Each row of a before or after table is a point. The points were changed in one or more steps. Then noise was added and the rows were shuffled. The steps act on how far a point lies along the listed directions, d1 being the first. What was done? A step turns or swaps two directions, mirrors them in a line or flattens them onto one, adds a multiple of one to another, or multiplies one. Angles are multiples of 10 degrees, from the lower direction toward the higher: turns from -170 to 170, lines from 10 to 170 but not 90. Use the fewest steps. Two steps may share a direction if one is a turn and the other turns, adds or multiplies; they go together, in the order done. Otherwise the lowest direction goes first.

Directions:
(1): [ 23   2 -60]
(2): [-43 -44 -18]
(3): [-41  47 -15]
Before (13 x 3):
[[ 15 -60   8]
 [  4  15  -6]
 [  5 -51  25]
 [ -8  40  17]
 [-50  24  23]
 [ 29  -1  22]
 [-25  15  -7]
 [  6 -45 -52]
 [ 16 -13  15]
 [  9  32 -38]
 [ 25 -29  22]
 [-15  36 -32]
 [ 39 -30  36]]
After:
[[ 30  33  46]
 [-22  -9  48]
 [ 38  11 -30]
 [-55   9  31]
 [ 15 -58 -26]
 [ 20 -17 -12]
 [  3   4  -8]
 [-21   3  13]
 [-36   1  27]
 [ 28  34 -27]
 [ -4 -16 -38]
 [-38   9   4]
 [-22   1  57]]
Steps: turn d1 and d2 by -110 degrees; turn d1 and d3 by -120 degrees

Directions:
(1): [-12 -33  15   4 -21  30  60 -43  -2]
(2): [ -3  21  16  36 -53  -6  26  51  10]
Before:
[[ -5 -17   6  -2 -14  17  20 -10   0]
 [  6   9  -2  13 -19  -1   8  26   0]
 [ -3 -12   4  -7  10  14  19 -30  -3]
 [  2   8  -5   2   2  -5 -17   7  -6]
 [-12  -7   2 -11   7  15  13 -15   4]
 [  2  19  13  21 -30 -13  -8  41   4]
 [ -1 -13  -1  -5   7  -7 -16  -4   3]
 [  9  11  -5 -12  44  -9 -31 -14   4]
 [ -7 -25   7   4   0  16  39 -32  -7]
 [  6  13   2  12  -3 -21 -28  37   3]
 [  7   1 -16 -20  11  -2 -23   8  -1]
 [ -7 -17   8   5 -20  20  48 -28 -11]
 [  4   3  -5  13 -18  -6 -11  30  -6]
 [  5   3 -13  -9  17  -8 -30  11  -9]]
After (14 x 9):
[[-13  -7   4  -8   1  17  19 -14   4]
 [  7   5  -7   5  -6  -1   0  16  -3]
 [ 10  21  -1  -2  30 -13 -30   5   7]
 [  5   1  -9   6  -6  -7 -20  24  -8]
 [  9  15  -3   6   8 -24 -42  36   1]
 [  4  13   6   8  -8 -13 -23  26   0]
 [ -1 -10   0  -2   2  -9 -16   2   4]
 [-11 -30  11   7  -8  22  52 -36  -7]
 [  7   7 -15 -15   5  -5 -25  19   1]
 [-10 -25  10   4 -22  27  60 -39 -12]
 [ -4 -13   8   0  -1  16  30 -27  -1]
 [  3  10  -6   2   3  -7 -20  11  -6]
 [  6  10 -13  -4  13 -12 -34  22  -8]
 [ -6 -21   7  -3 -15  21  25 -15  -1]]
Steps: multiply d1 by 1.3; multiply d2 by 0.4
